Each row of a before or after table is a point. The points were changed in one or more steps. Then noise was added and the rows were shuffled. The steps act on how far a point lies along the listed directions, d1 being the first. Name the steps. A step turns or swaps two directions, mirrors them in a line or flattens them onto one, adds a multiple of one to another, or multiplies one. Angles are multiples of 10 degrees, from the lower direction toward the higher: turns from -170 to 170, lines from 10 to 170 but not 90. Use the fewest steps. Two steps may share a direction if one is a turn and the other turns, adds or multiplies; they go together, in the order done. Otherwise the lowest direction goes first.

Directions:
(1): [-5.4 -2.6]
(2): [ 2.6 -5.4]
Before:
[[-1.8  2.0]
 [-5.3 -4.5]
 [ 3.1  3.4]
 [-2.1  2.0]
 [ 2.6  1.7]
 [ 4.8 -2.0]
 [ 0.6 -8.6]
 [ 0.3 -1.5]
 [-3.7 -7.4]
 [-2.1  7.4]]
After (10 x 2):
[[ 3.3 -7.1]
 [ 2.1 -1.8]
 [-2.5 -3.8]
 [-0.2  1.2]
 [-5.2  1.3]
 [-2.2  8.4]
 [-2.3 -2.3]
 [ 4.5  5.4]
 [ 2.5  8.0]
 [ 2.5 -1.8]]
Steps: turn d1 and d2 by -170 degrees

Directions:
(1): [ 4.7  4.6  2.6 -4.7]
(2): [-2.3  6.7 -4.4  1.8]
(3): [-3.0 -1.7 -3.8 -6.8]
(4): [ 6.0 -1.9 -5.6  1.0]
Before, 8 rows:
[[ 5.4  1.1  1.0 -0.5]
 [ 5.5 -3.0  0.7 -3.9]
 [-0.8  1.1  0.0  1.8]
 [-2.4 -4.2  2.6 -2.1]
 [-1.1  1.1 -2.7  3.1]
 [-2.7 -0.2 -0.3 -5.6]
 [-6.0  1.8  2.5 -7.8]
 [ 1.2  1.0 -0.3  3.4]]
After (8 x 4):
[[  4.3  -2.3   2.2   1.0]
 [  1.7  -0.4   2.5   2.3]
 [ -3.9   4.2  -0.7  -5.7]
 [-12.9  -2.4  -4.2 -12.9]
 [  4.6   0.1   3.3   6.1]
 [ -7.5  -2.1  -5.4 -10.7]
 [ -2.6   2.5  -6.4  -0.3]
 [  0.8   0.6  -1.3   7.0]]
Steps: turn d1 and d2 by 160 degrees; add -0.3 times d2 to d4; multiply d3 by 2.5

Directions:
(1): [ 1.5  5.3 -6.7  3.5  1.1  2.1 -3.9 -1.4 -7.2]
(2): [-3.7 -0.1  7.1 -0.6 -3.3  5.2  0.0 -5.0 -5.8]
(3): [-5.5  6.4 -2.2  2.6 -2.2  3.7  6.7  1.4  3.8]
Before (14 x 9):
[[-2.2  4.3  0.9  1.2  0.0  0.7  1.6 -1.3 -0.2]
 [ 2.9 -6.4  0.5 -1.0  1.3 -2.6 -2.8 -0.5 -0.1]
 [ 2.2 -5.4  4.8 -2.1  0.1 -1.5 -4.5 -2.8 -4.4]
 [ 4.1 -4.3  1.4 -3.9  0.8 -2.5  0.4  1.3  4.8]
 [ 1.2 -4.2  2.1 -1.6  0.7 -1.3  0.9  3.2  5.0]
 [ 0.2 -3.7 -0.4 -2.3  2.0 -4.5  0.2  2.7  4.4]
 [ 1.4  0.0 -3.3  0.1  1.4 -1.8 -1.5 -1.6 -2.7]
 [ 2.7 -2.9 -0.8 -1.9  2.4 -5.1 -2.4  1.7  0.9]
 [ 6.2 -0.7 -4.3  0.3  3.2 -0.7 -7.4  1.1 -6.4]
 [-4.8  2.6  1.3  2.7 -1.7  4.3  3.1 -2.2 -0.1]
 [-5.4  1.1  2.7 -0.3 -1.6  2.0  1.9 -2.9  2.2]
 [ 0.0 -1.2  3.0 -0.5 -2.8 -1.3  1.6  1.3 -0.3]
 [ 4.7 -2.7 -0.7 -3.0  0.6 -3.9 -6.6  1.5 -3.2]
 [-2.6  2.7  0.6  3.0 -1.1  3.2  1.6 -1.2 -2.5]]
After, 14 rows:
[[ -9.1   9.8  -2.1   3.1  -3.4   4.6   9.6   1.6   4.0]
 [ -3.6   3.3   0.1   1.7  -1.8   4.9   3.1   1.3   0.9]
 [ -7.9   5.2  -0.7   1.1  -2.7   3.9   5.7   0.0   1.3]
 [  8.6 -11.5   2.6  -2.8   4.7  -6.4 -10.7  -2.8  -5.0]
 [ -4.1   7.3  -7.3   3.9  -0.4  -0.8   7.8   5.0   8.3]
 [  1.4  -0.8   0.0   0.4  -1.7  -2.2   0.3   1.7  -1.4]
 [  6.3  -7.5   2.2  -0.9   3.4  -4.4  -7.1   0.0  -3.9]
 [ -4.5   7.4  -2.0   1.2  -3.3   6.1   7.8   0.3   4.0]
 [ -3.7   3.1  -1.7   1.2  -1.2   0.7   5.2  -0.5   1.8]
 [ -8.6  10.8  -4.7   4.5  -3.6   7.4  11.1   5.1   7.4]
 [ -7.5   7.2  -5.7   4.2  -2.5   5.0   9.5   2.0   6.6]
 [  4.6  -4.2   3.3  -2.3   3.4  -4.5  -6.0  -2.0  -3.5]
 [ -9.9  12.7  -5.6   2.6  -5.4   5.1  10.9   5.3   7.8]
 [  5.3  -7.3   0.9  -3.6   3.7  -6.0  -9.6  -3.1  -2.6]]
Steps: multiply d1 by 0; turn d2 and d3 by -150 degrees; multiply d3 by 2.5
